Every row gives one point. Examples show where two turns around zero, p and q, send a point. Where does a point land after both, in the order given? Backwards means that the second turn is done in reverse. Each puzzle has new turns, and all numbers are rounded.
In the rows, 128 means zero.

Turn p:
[149 130] -> [140 111]
[147 155] -> [161 125]
[88 99] -> [ 83 148]
Turn q:
[141 119] -> [134 113]
[108 179] -> [139 182]
[108 106] -> [ 99 120]
[155 107] -> [139  96]
Where do these land?
q, then p backwards: [133 178] -> [110 175]
q, then p backwards: [136 104] -> [146 110]
p, then q: [114 102] -> [103 143]

Turn p:
[133 121 154 131] -> [141 117 145 142]
[143 181 165 108] -> [154 152 182 103]
[138  97  82 148] -> [122 129  70 141]
[119 131 146  96] -> [130 107 151 106]
[107 111  94 157] -> [ 94 135  94 147]
Turn q:
[ 98 162 104 137] -> [116 175 109 134]
[112 134 156 187] -> [ 67 134 155 138]
[111 107 118 105] -> [135 115  96 117]
[163 112 154 111] -> [150  95 155 116]
[155 103 102 138] -> [142 105 125 165]
[102 133 170 115] -> [108 127 133  81]
[155 145  92 103] -> [176 144 123 145]
Where do these land?
p, then q: [156 141  90 182] -> [132 189 136 167]
q, then p: [103 156 115  69] -> [156 151 111  69]
q, then p: [153 143 136 148] -> [135 130 156 149]
p, then q: [114 110 156 107] -> [116  89 127 117]
q, then p backwards: [111 132 126 141] -> [115 133 115 138]
p, then q backwards: [131  86 145 119] -> [149  87 123 124]

Turn p:
[115  99 149 151 134 161  99 123] -> [124 133 146 180 127 146 113 107]
[129 111  93 151 129 108 143 131] -> [126 103  88 129 112 125 117 135]
[140 139 156 170 152 124 153 103] -> [169 116 112 154 153 105 147 109]
[100 155  98 107  90 126 159 163] -> [ 96 131 122 104 100 119 162 182]
[117 151  86 121 150 139  77  96] -> [118 187  93 122 139 160 106 114]
[120 102 177 138 169 116 108 103] -> [129 114 143 156 180 126 111  85]
[152 137 132 114  81 101 138 174] -> [126 115 155  95  96  89 118 165]
[133 148  97  96  93 126 159  90] -> [120 141 108  79  96 127 170 111]
[147 110 164 104 153 152 116 169] -> [144 112 185 133 147 156 108 145]
Turn q:
[147  85 178 123 138 100 129 134] -> [167 109 135  98 108  89 126 158]
[ 90  96 109 153 111 181 153 147] -> [ 80  73 104 126 107 161 120 121]
[132 137 153  90 145 123 117 120] -> [132 153 153  99 141 118 129 145]
[170 147 105 106 117 111 137 132] -> [159 168 113 136 126 150 146 132]
[164 148 115 143 163 103 146 110] -> [174 130 128 143 166 130 154 116]
[129  87  97  93 105 113 123  87] -> [124 156  73  87 123 109 131 108]
[110 158 170 143 110 151  93  92] -> [106 136 185 124 114 108 110  85]
[ 83 159 115 178 129 136 157 168] -> [ 88  86 136 192 132 144 144 138]
[127 135 109 124 133 135  96 161] -> [121 141 124 147 135 144  91 147]
Where do these land?
q, then p backwards: [117  77 125 162 113 156 173 123] -> [132  77  98 126 121 112 182 115]
p, then q: [114 158 159 116 130 109  69 148] -> [124 144 181 154 160  98 113 152]
p, then q: [135 128 106 161 158 128 147  95] -> [148 126  90 131 150 155 130  97]
q, then p: [144 152 147 126  99 131 123 136] -> [139 144 148 136 114 100 144 127]
q, then p backwards: [151 124 139 108 145 105 113 149] -> [150 161 127 137 137 130 121 156]
q, then p: [120 176 116 136 155  99 121 147] -> [161 121 113 164 162 113 124 150]
p, then q: [109 174 136 133 192 153 168 108] -> [159  91 126 129 177 186 162 137]
p, then q backwards: [143  69 114 151  90 159 141  96] -> [142 122 132 182  65 152 144 123]
p, then q backwards: [113 136 144  95 105  99 116 126] -> [ 92 131 149 105 131 134 116 102]
p, then q: [133  87  95  93  93 142 107 153] -> [ 77 142 140 111  79 126  99 126]

Turn p:
[131 153  98 148 116 125 159  95 117 107 113] -> [124 165 122 150 124 137 167 112 118  96 130]
[119 111 119 144 113 131 123 123  86  98 139] -> [112 113 107 153 127 130 135 152 104 101 144]
[132 106  97 115 170 109 114 131  46 118 106] -> [ 73 142  99 123 122 111 133 159  53 145 127]
[109 102 115 161 111 104 150 110 141 109  98] -> [ 97 148 133 174 148 121 143 131 153 108 115]
[106 176 129 146 110 137  93 118 158 115 105] -> [133 154 127  95 150 155 114 121 158  80 128]
[138 127 150 167 158 114 143 151 100 108 104] -> [121 133 132 156 151 139 112 134  83 123  85]
[104 109 157 118 114 184 108 151 111 204 155] -> [108  52 149  96  86 170 105 123 142 157 143]
[206 119  98  88 116 120 123 148 136 111 104] -> [156 148  56 118 117  97 149 130 135 162  95]
[122 123 160 145 126 106 103  94 157 162 156] -> [131 127 164 131 100 108  79 114 158 114 141]
[109 159 114 110 147 111 138 155 154 136 170] -> [168 149 160 115 138 140 126 145 130 159 161]
[112 103 154 136 130 177 126 110 173 150 150] -> [128  82 147 130 136 133 109  79 165 133 152]
[148 147 146  59 126 119 157 150 156 119 134] -> [183 122 140  95 137  96 165 135 138 159 112]
Turn q:
[151 129  99 109 136  88 158 140 105 151 134] -> [131 130 115 117 108 102 184 149 110 111 129]
[148 143 136 151 151 140 145 135 108 142 108] -> [137 109 131 136 147 144 150 153 121 136  99]
[114  72 144 140 117 127  86 120 102  79 134] -> [134 119 152 168  98 156  82 126 122 104 173]
[154 160 130 114 152 125 128 154 148 115 148] -> [149 160 138  97 156 135 150 136 141 123 134]
[ 88 136 150 138  75 121  87 112 119  70  93] -> [107 159 144 148 107 148  44 115 100 105 113]
[111 102 150 158 105 102  75 101 122 123 141] -> [123 141 153 192 118 113  94 108 122 123 149]
[156 126 138 164 163 113 166 114 224 120 121] -> [166 128 100 133 171 128 149  82 198  91  89]
[ 97  83 139 155  86 130  90 148 147  99 102] -> [148 130 123 158  96 127  47 130 146 118 131]
[151 113 130 121  81 147 104 111 117 119 127] -> [150 128 136 134 102 137 105  98  93 148 137]
[124 155  97 137 148 146 183 130 135 147 162] -> [105 133  86 110 140 143 181 132 152 154 122]
[121 140 150  95 132 135 159 144 108 171 145] -> [104 115 154  97 113 111 164 143 137 160 119]
[131 165  88  97 159 145 131 143 112 181 132] -> [113 118 110  89 162  98 165 161 106 162 138]
[118 141 113  83 157 144 151 111 118 148 117] -> [ 96  96 123  84 145 120 150 128 114 129 131]
Where do these land?
q, then p backwards: [163 161 100 133 144  86  91  90 157 127 153] -> [133 145 102 133 164 127 154  89 149  62 122]
q, then p backwards: [120 133 171 143 104 128 143 148 158 117 104] -> [146 141 160 147 114 107 121 138 157 157 104]
q, then p: [141 138 139 127 105 153 164 118 121  99 158] -> [127 105 130 109 111 147 164  90 143 114 136]
q, then p: [118 121 159 116 121 182 103 169 150 139 115] -> [131 110 119  86 110 108  81 123 157 162 115]
p, then q: [ 95 137 158 150 161 161 139 151 145 137 121] -> [122  75 165 133 157 142 117 119 136 136 143]
p, then q: [157 133  98  68 165 108 109  78 110 157 119] -> [ 74 169 137 110  95  76 154 115  88 125 121]
p, then q: [134 145 120 145  91 105 144 115  72 134 135] -> [131 154 115 127  82 167 109 147 119 142 101]
q, then p: [142 162 100 123 145  68  88  90 127  66 129] -> [156 150 122 125 158 132 136 130  47  72 158]
q, then p: [ 99 106 133 135 104 118 145 152  94 135 163] -> [144 113 146 140 114 168 135 153 171 118 129]
q, then p: [123 105 135 119 145 134 125 139 176 126 111] -> [138 141 109 124 146  87 109 118 149 140 134]
q, then p: [145  62 142 133 187 168  95 125 137 168 100] -> [119  96 112 183 131  78  68 118 131 182 127]
p, then q backwards: [103 108 163 125 130 148 132 145 160 141 115] -> [118 124 168 127 155 159 132 118 147 144 115]
p, then q: [143 140  92 134 107 108 164 160  85 125 136] -> [140 131 102 123 104 152 144 167 122 169  92]
q, then p backwards: [108 139  81 142  84 125 149 113 100 122 133] -> [165 116  85 142 133 130 117 124  80 139 113]
